Rows are points. To make a cloud, some directions were put in groups of two or more. Within a group, all points are equally far from the middle, so they leave a hole (a ring in 2 directions, a hollow ball in 3). The other directions are filled evenly. Then the cloud was stretched, turned, moved and blurred a little. How many holes are there, and how many directions does each take, smallest first?

Cloud (14 x 2):
[[-0.26  0.04]
 [ 0.38  0.39]
 [ 0.06  0.19]
 [-0.26 -0.54]
 [ 0.53  0.40]
 [ 0.81 -0.06]
 [-0.38 -0.27]
 [-0.11 -0.15]
 [-0.37 -0.15]
 [ 0.67  0.28]
 [ 0.28  0.29]
 [ 0.27 -0.70]
 [-0.30  0.07]
 [-0.12  0.20]]
Holes: 0

Cloud:
[[ 0.44  0.04 -0.02]
 [-0.26 -0.55  0.45]
 [-0.06  0.15 -0.69]
 [ 0.34  0.11  0.15]
 [ 0.28 -0.40 -0.41]
 [ 0.10 -0.20  0.53]
 [ 0.54 -0.34 -0.21]
 [-0.18  0.42  0.23]
 [ 0.59 -0.27  0.20]
 [ 0.55 -0.23  0.26]
 [ 0.27  0.27  0.01]
 [ 0.08  0.64 -0.17]
 [-0.16 -0.07 -0.62]
 [-0.65  0.02  0.00]
 [ 0.03 -0.09 -0.59]
 [-0.79  0.32 -0.09]
 [-0.56 -0.22  0.02]
 [ 0.35  0.18  0.00]
 [-0.74  0.13 -0.29]
 [ 0.62 -0.37 -0.06]
 [-0.51 -0.12  0.21]]
Holes: 1 (2)

Cloud:
[[-0.34 -0.17 -0.07  0.04]
 [ 0.59 -0.05  0.24 -0.59]
 [-0.45  0.07 -0.67 -0.34]
 [-0.16 -0.06  0.10 -0.25]
 [-0.36  0.25  0.17 -0.03]
 [ 0.20 -0.31  0.17  0.37]
 [-0.48  0.32 -0.30 -0.13]
 [ 0.19  0.04 -0.33  0.40]
 [-0.11  0.72  0.08 -0.05]
 [-0.24  0.18 -0.33 -0.06]
 [ 0.67 -0.31  0.49  0.01]
 [-0.72 -0.18 -0.31  0.16]
 [ 0.29 -0.04  0.09 -0.36]
 [ 0.28  0.46 -0.27 -0.61]
 [-0.41  0.09  0.15 -0.41]
 [-0.05  0.11 -0.25  0.43]
 [-0.20  0.33 -0.26 -0.54]
 [ 0.17  0.41 -0.23 -0.69]
 [-0.32  0.14 -0.62 -0.11]
 [ 0.56  0.36  0.10 -0.18]
 [ 0.00  0.35 -0.34 -1.02]
 [-0.21 -0.26  0.41  0.90]
 [-0.03  0.22  0.43  0.41]
 [-0.44  0.20 -0.11  0.34]
 [ 0.25 -0.08 -0.28 -0.18]
 [-0.33 -0.28  0.29  0.57]
 [ 0.74  0.12  0.20 -0.46]
 [-0.70 -0.06 -0.35 -0.09]
 [ 0.53  0.14  0.00 -0.78]
 [ 0.07 -0.09  0.16  0.64]]
Holes: 0

Cloud:
[[ 0.32 -0.05 -0.31 -0.18  0.19  0.22]
 [ 0.10 -0.60  0.29  0.36 -0.40 -0.53]
 [-0.09 -0.43  0.33  0.06 -0.62 -0.32]
 [ 0.29  0.11 -0.33  0.32  0.40  0.20]
 [ 0.22  0.24 -0.12 -0.20  0.29 -0.23]
 [ 0.06  0.40  0.55  0.35 -0.54  0.19]
 [-0.32 -0.08 -0.25  0.62  0.57 -0.15]
 [-0.61  0.52 -0.04  0.53 -0.48 -0.18]
 [-0.28  0.76  0.09  0.14  0.05  0.32]
 [ 0.56 -0.66  0.47  0.33 -0.06 -0.14]
 [-0.45  0.63 -0.37  0.41  0.41  0.18]
 [-0.18 -0.13 -0.66  0.36 -0.20 -0.07]
 [-0.53  0.38  0.13  0.48 -0.72 -0.04]
 [ 0.44 -0.61  0.50  0.14  0.17  0.02]
 [ 0.13 -0.42  0.59  0.04  0.29  0.13]
 [ 0.06  0.00  0.03 -0.21 -0.57  0.34]
 [-0.05 -0.03 -0.23  0.82 -0.34  0.45]
 [ 0.02  0.31 -0.10 -0.08  0.34 -0.48]
 [-0.42 -0.08  0.22 -0.17 -0.04 -0.48]
 [ 0.03  0.08  0.20 -0.12 -0.64  0.30]
 [-0.05 -0.22  0.31  0.61 -0.28  0.68]
 [-0.27  0.33 -0.08 -0.40  0.20  0.25]
 [-0.28  0.34 -0.12  0.61 -0.50 -0.39]
 [-0.24  0.30  0.07  0.43  0.10 -0.72]
 [-0.24 -0.40 -0.19  0.84 -0.01 -0.16]
 [ 0.36 -0.57  0.27  0.11  0.38  0.13]
 [-0.01 -0.31  0.46  0.53 -0.27  0.61]
 [-0.33  0.61  0.49  0.11  0.03  0.01]
 [ 0.15 -0.07 -0.19 -0.30 -0.04  0.48]
 [ 0.38 -0.13 -0.08 -0.01 -0.48 -0.16]
 [-0.32  0.12 -0.62  0.30 -0.11 -0.27]
 [-0.65 -0.38 -0.39 -0.02 -0.11  0.34]
 [-0.13 -0.28 -0.38 -0.16 -0.52  0.29]
 [ 0.08  0.40  0.51  0.50 -0.62  0.12]
 [-0.75  0.34  0.18  0.11 -0.39 -0.12]
 [-0.47 -0.48  0.24  0.50 -0.42  0.38]
 [-0.20  0.17  0.29  0.81 -0.60 -0.41]
 [-0.89  0.01 -0.28  0.19  0.06  0.44]
 [-0.11  0.06  0.62  0.66 -0.77  0.01]
 [-0.41 -0.02  0.55 -0.04  0.15 -0.25]
 [-0.83 -0.09 -0.19  0.42 -0.12  0.45]
 [-0.08  0.41  0.15 -0.21 -0.14  0.40]
 [ 0.07  0.70  0.06  0.39 -0.13  0.24]
 [ 0.18 -0.15  0.16 -0.18 -0.62  0.04]
 [ 0.21  0.12 -0.40 -0.01  0.46  0.08]
 [ 0.12 -0.06 -0.25 -0.32  0.23  0.41]
 [-0.46 -0.09 -0.44 -0.23 -0.26 -0.11]
 [-0.47 -0.67  0.25  0.22 -0.15 -0.05]
 [-0.07  0.07  0.26  0.77  0.57 -0.07]]
Holes: 3 (2, 2, 2)
